Each row is a point. Each copy is the shape, with its points in the same order, stretched, turned, moved and blurred by noise. Some copies are also mirrored. Which?

Shape:
[[ 0.00  0.09 -0.08]
 [ 0.38 -0.50  0.22]
 [-0.58  0.00 -0.30]
 [ 0.06 -0.17 -0.17]
 [ 0.83 -0.29 -0.06]
 [ 0.46 -0.14  0.47]]
Copy 1:
[[ 0.02  0.13 -0.06]
 [ 0.69 -0.43 -0.19]
 [-0.37  0.72 -0.69]
 [ 0.28  0.15 -0.26]
 [ 1.09 -0.44  0.40]
 [ 0.43 -0.69  0.19]]
Copy 1 is: only turned
Copy 2, 6 rows:
[[ 0.12  0.07  0.06]
 [-0.24  0.24 -0.46]
 [-0.04  0.21  0.40]
 [ 0.04  0.28 -0.04]
 [ 0.22  0.38 -0.54]
 [-0.13 -0.14 -0.51]]
Copy 2 is: only turned
Copy 3, 6 rows:
[[-0.05 -0.11  0.11]
 [ 0.24 -0.88  0.08]
 [-0.17  0.37  0.66]
 [ 0.19 -0.26  0.17]
 [ 0.60 -0.98 -0.47]
 [-0.06 -0.86 -0.15]]
Copy 3 is: mirrored

Shape, 7 rows:
[[-0.36  0.56  0.31  0.31]
 [ 0.68 -0.22  0.54 -0.27]
 [-0.28  0.41  0.76  0.55]
 [ 0.17  0.11  0.59 -0.38]
 [-0.38 -0.49 -0.28 -0.25]
 [-0.38 -0.01  0.02  0.04]
 [ 0.28 -0.32 -0.31 -0.31]]
Copy 1:
[[ 0.02  0.28 -0.82  0.19]
 [-0.42 -0.94 -0.16  0.22]
 [-0.29  0.13 -0.91  0.69]
 [ 0.05 -0.65 -0.49  0.16]
 [ 0.38  0.02  0.44  0.06]
 [ 0.19  0.16 -0.19  0.15]
 [-0.06 -0.35  0.29 -0.27]]
Copy 1 is: only turned
Copy 2, 7 rows:
[[ 0.03 -0.77  0.48 -0.17]
 [-0.46  0.64  0.15 -0.19]
 [-0.26 -0.61  0.79 -0.03]
 [-0.07  0.09  0.61 -0.38]
 [ 0.79  0.46  0.11  0.52]
 [ 0.51 -0.11  0.31  0.19]
 [ 0.19  0.59 -0.35  0.12]]
Copy 2 is: only turned
Copy 3:
[[ 0.05  0.53  0.24 -0.16]
 [-0.22 -0.26  0.92  0.77]
 [ 0.21  0.16  0.78 -0.28]
 [-0.55  0.21  0.81  0.35]
 [-0.64  0.12 -0.36 -0.28]
 [-0.30  0.28 -0.05 -0.23]
 [-0.32  0.09 -0.18  0.54]]
Copy 3 is: mirrored
Copy 4:
[[-0.25 -0.37  0.08  0.46]
 [ 0.01  0.12 -0.85  0.21]
 [-0.27 -0.60 -0.29  0.72]
 [ 0.15 -0.05 -0.46  0.67]
 [ 0.44  0.07  0.29 -0.25]
 [ 0.17 -0.19  0.14  0.13]
 [ 0.16  0.31 -0.06 -0.39]]
Copy 4 is: only turned
